Each row is a point. To make a cloud, some directions were put in groups of two or more. Within a group, all points are equally far from the middle, so they leave a hole (a ring in 2 directions, a hollow ball in 3). The other directions are filled evenly. Then the cloud was stretched, turned, moved and blurred a little. Count the holes, and give their numbers of directions, smallest first.

Cloud (13 x 2):
[[ 13 -12]
 [ 26 -23]
 [ 46 -50]
 [ 30  12]
 [ 17  18]
 [ 11 -30]
 [-20 -22]
 [ 48   3]
 [-20  22]
 [ 26  30]
 [-14  26]
 [ 20 -47]
 [ -8  27]]
Holes: 0

Cloud:
[[-38 -27  -7]
 [  1  34  34]
 [-18  11 -27]
 [ -5 -55  11]
 [-18  28 -17]
 [-24 -50   0]
 [-20 -42 -21]
 [ -2 -38  31]
 [ 14 -52  14]
 [ 16 -23 -31]
 [ 28 -12 -26]
 [ 28   2 -26]
 [-35 -32  10]
 [ 33  26 -12]
 [-32  23   5]
 [ 35 -32  -9]
 [-35   5 -14]
 [ -5 -33  34]
 [-36 -30  11]
 [ 28  42  17]]
Holes: 1 (3)

Cloud:
[[  1 -41 -32 -11  21  23]
 [ -9  29  35 -36 -12   9]
 [ 28 -12  -5  13 -28   6]
 [ 28   1 -38  17  44  37]
 [ 37  15  20  46  39  -7]
 [ 15   6 -48  38  36  24]
 [ 26   3  17 -19 -35  12]
 [ 16 -41   1 -26  28  20]
 [  5  64 -19   9  16 -10]
 [-19  27  26 -20  26  23]
 [ 42  42 -20  22   9  -5]
 [ 27  39   1   2  18  48]
 [ 62 -16  12   0  22  13]
 [ 19 -36  32  -4   0  16]
 [ 43  46  -6 -29  34  25]
 [ 14  19 -50 -26  13  -5]
 [ 18 -22   5  24  16 -21]
 [ 41 -33  26   5  14   2]
 [-18  40 -20 -41  -3  49]
 [ -9 -31 -28  -5 -11  53]
 [-33 -20 -25   8  -6  49]
 [  9 -33  38  -2   1   6]
 [-19  15 -43   1 -31  54]
 [-41   1 -25 -23 -17   8]
 [-11  39  24 -38   8  24]
 [-24  42 -12  32  32  -9]
 [ 58  -1  10 -18  -8   2]
 [ 52   1  18  22  46   9]
 [ 13  54 -50  17  10  17]
 [  8 -22  28 -48  12   2]
 [-29  44 -27 -33   9  39]
 [ 13  23  27  20  -2  39]
 [ 20  57  18 -17   8  25]
 [ 16   8  -5 -18 -38   0]
 [  6  46 -53  22  11  40]
 [ -2   0 -40 -20  21 -12]
 [ 34  36   7 -13  26 -29]
 [ 34 -25  22  18  19 -14]
 [-12  -1 -41 -40 -13   5]
 [ 36 -37 -13 -11  25  32]
 [  6  35  -5  16  37 -29]
 [ 40  47   9   1  21  31]
 [ 29  25  -7 -17  13 -30]
 [  8  10 -31  52  37   1]
 [ 11  -7 -30  37  33  -8]
 [ 63  28   0 -20  28  17]
 [ -8  52  19  17  28 -18]
 [ 30 -16 -54 -16  -1  36]
 [-43  23   5  37   2   2]
 [ 44  25 -24  32   9  -2]
 [-27 -13 -24 -19  -8  -4]
 [ 11  35  25 -18 -23  30]
 [ 44  35 -24 -14  31  39]
 [-18 -37 -28 -19  10  23]]
Holes: 3 (2, 2, 2)

Cloud, 73 rows:
[[ 22  29  -9  46  18  22  42   0]
 [  6   0  31   7   3  34  19  21]
 [ 12 -20   3  32  -2  12  58  13]
 [ 10   1  34 -27 -84 -21  -3   0]
 [-41  14   0   0 -40 -12 -19   3]
 [-12 -16 -39  10  -3 -11  34 -18]
 [ 12   8  70 -11 -19  26   7 -20]
 [ 41 -21 -26  41 -33 -10 -24 -40]
 [ 20  25   1  41  21  19  51  64]
 [ 18  24   9  -8 -48 -36 -39   2]
 [ 22  29   5  64 -14 -31  24  -3]
 [  2  24  -8  46 -16  22   9  37]
 [ 14  26  -3 -29 -30  37   5  19]
 [-19  10  27   1 -13 -26 -57 -10]
 [ 15  20 -64  44  31 -35   9  19]
 [ 22 -19   2  35  35  -6   4  43]
 [ 60 -12   4  33 -15  -5  13  13]
 [ 20 -32 -33  29 -47 -34 -12 -10]
 [ 47  -4   3   0   4 -24  26  18]
 [ 25  16 -47  14 -16  -5  40  42]
 [ 26 -19 -24  33  24   0 -35  -1]
 [-19   3   0  56   4 -30  21  25]
 [-10 -16  46   9 -17   4  13 -16]
 [ 44  -9  12 -20   0 -12  -9 -16]
 [ -6 -52 -16  30 -35 -30 -13 -46]
 [ 44 -13  12  40  14  -4  41 -35]
 [ 16   3 -33 -21 -20  -4 -17 -22]
 [-15  -5   6  61  19 -14 -10   0]
 [ 41  23  38 -18  -9 -19  -2  -4]
 [  3 -13   7  -5   4 -41 -12  34]
 [ 30 -31  13  29   1  23  26 -10]
 [ 22 -43 -37  34  21   3  24 -29]
 [-11 -29  22  -4 -21  18 -25  -6]
 [ 24   1 -49  50   0 -50  -1   8]
 [  7  39  37  24 -22   3 -34  20]
 [ 24 -22  22  -9 -53 -19 -31  12]
 [ 46  21  37 -16  -8  11 -13  31]
 [ 33  22  54 -15 -61  18  19   9]
 [ 40   4  61 -27 -50  35 -36  -7]
 [ 17   6 -51  58 -22 -24   9  19]
 [ 45  23  28  19 -27 -26  17 -13]
 [ 19   6  16  28   8  35  12  39]
 [ 37 -34 -30  41  44 -44  10   9]
 [ 41  13  10  43  13 -19  -2  27]
 [-28  36 -22  -8 -30   1 -17  32]
 [ 36  -1  49  10 -18   6  33 -20]
 [-17  -9 -18   0 -21 -32  37  28]
 [ 14  16  34  -9 -26   1 -26  54]
 [ 23 -19   2  11 -43  23 -34 -21]
 [-29   3 -41  30  -1 -40   9  -5]
 [  1  -8  21  28   6 -33 -37 -14]
 [ 29   7 -31  56 -15 -21   8  41]
 [ 12  14  29   3  12 -32  -7  27]
 [ 26 -19 -47  11  18 -59  10  21]
 [ -7   1 -52  24 -17 -30  -1 -23]
 [-13 -18 -38  12  16 -35 -15 -35]
 [ 52  -1  -1  25  31   1  37  29]
 [ 19  28   3  10 -24 -21 -27  38]
 [  2  36 -15  -5  42  -2 -12  -4]
 [ -3 -28  34   4 -54  -5  10  -3]
 [  7  23  37 -14  -4 -24  13  44]
 [-14   0 -10   6  -6 -13  35 -23]
 [  7  40  41 -10 -13  29  17 -18]
 [ 15 -45 -14  48  -4 -49 -27 -29]
 [  0  40  26  -3 -13 -35  -2  -3]
 [ 25 -16 -50  38  -5 -23  30 -38]
 [  8  24  25  28   1   1  24  60]
 [ 17 -21  -2  19  -1 -42  44  -8]
 [  9   3 -19  53  71  -4   9  42]
 [ 27  10   9  -3 -65 -26 -24  12]
 [  0   8   6  10 -14 -25  30 -36]
 [ 21  17  62 -10 -20  27  -9  33]
 [ 24 -43 -30  37  -3 -17  -2 -62]]
Holes: 1 (6)
